Each row of a before or after table is a point. The points were changed in one or more steps. Then noise was added and the rows were shuffled. The steps act on how far a point lies along the listed directions, d1 being the first. Name the steps. A step turns or swaps two directions, mirrors them in a line or flattens them onto one, adds a multiple of one to another, or multiplies one. Angles are multiples of 10 degrees, from the lower direction toward the higher: turns from -170 to 170, lines from 10 to 170 but not 90. Use the fewest steps. Two steps may share a direction if one is a turn and the other turns, adds or multiplies; they go together, in the order done. Otherwise the lowest direction goes first.

Directions:
(1): [36 38]
(2): [ 38 -36]
Before, 14 rows:
[[ -3  39]
 [ 16  -6]
 [ 35  10]
 [ 44  10]
 [  6  60]
 [ 23  -1]
 [-28  26]
 [ -9   0]
 [  0 -12]
 [ -1 -10]
 [ 25 -23]
 [ 10  36]
 [ -6  13]
 [ 15  22]]
After:
[[ 23  11]
 [ 11 -13]
 [-11  35]
 [ 18 -11]
 [  1  15]
 [ 17  36]
 [ 26  26]
 [ 34  50]
 [ 10 -32]
 [ -4  -8]
 [ 43 -14]
 [ -7   5]
 [ -7 -10]
 [ 35  -9]]
Steps: turn d1 and d2 by 30 degrees

Directions:
(1): [-17 -28 -21 -60]
(2): [ 39 -45  40  -4]
(3): [-53 -37  13  28]
(4): [-23  31  54 -27]
Before:
[[ -8  -8  20  26]
 [ -1 -25  19  21]
 [ -7 -10  18 -36]
 [-39  21  -8 -37]
 [  2 -18  11  40]
 [ -4  -3  10  26]
 [-51  30   4 -16]
 [ 31  -3  -3 -15]
 [  6  10  25   3]
 [  4 -16   7  44]]
After:
[[ 18  13 -52  15]
 [-39  -5  25  -8]
 [ -2 -21  -5 -20]
 [ -5  15 -60  -4]
 [-31 -11   5  -8]
 [ 27  -7  20   0]
 [ 12 -29 -18  25]
 [-39  -1  24 -13]
 [-32 -20  15   7]
 [-23  -5   8 -14]]
Steps: turn d1 and d4 by -140 degrees; turn d2 and d3 by 40 degrees

Directions:
(1): [27 -3 54 14 -4 60 34 15]
(2): [  0  15 -18 -46 -45  22 -21  57]
(3): [ 52  29 -31  55 -31   0 -17  -3]
(4): [ 59 -20 -29 -39  46  17  -8  -9]
Before, 9 rows:
[[-43   0  16  29   4 -22  -7  -6]
 [ -5 -25 -17 -60  34  10 -16   9]
 [-42 -23  26 -11  13  -1  12 -10]
 [ 16  11 -30 -10 -24   9 -14  15]
 [ 36  -2  47  20  -1  41  23  13]
 [  8  -4   3 -22  17  11   7   6]
 [ 29  10 -13  10   5  -5 -22   0]
 [ 31 -18 -12  -9  26  10   9 -11]
 [  9 -19  41 -16  39  44  27   8]]
After (9 x 8):
[[ 26  -6  49   1  -3  45  23  24]
 [-19   9   8  44 -34  -4  -2  -3]
 [ 41  11 -38  44  -2  -5 -27 -17]
 [-50   2  14  13  -8 -16 -12  12]
 [ 34  20  19  43 -20  41  10  21]
 [ 25  12  -7  16  -2   6   3   1]
 [ 11  -3  -5 -29  17   1 -18  10]
 [ 32   3 -23  -5 -17  17  -5  18]
 [ 13 -16 -16 -17  33   1   4 -22]]
Steps: turn d3 and d4 by -140 degrees; turn d2 and d4 by 150 degrees
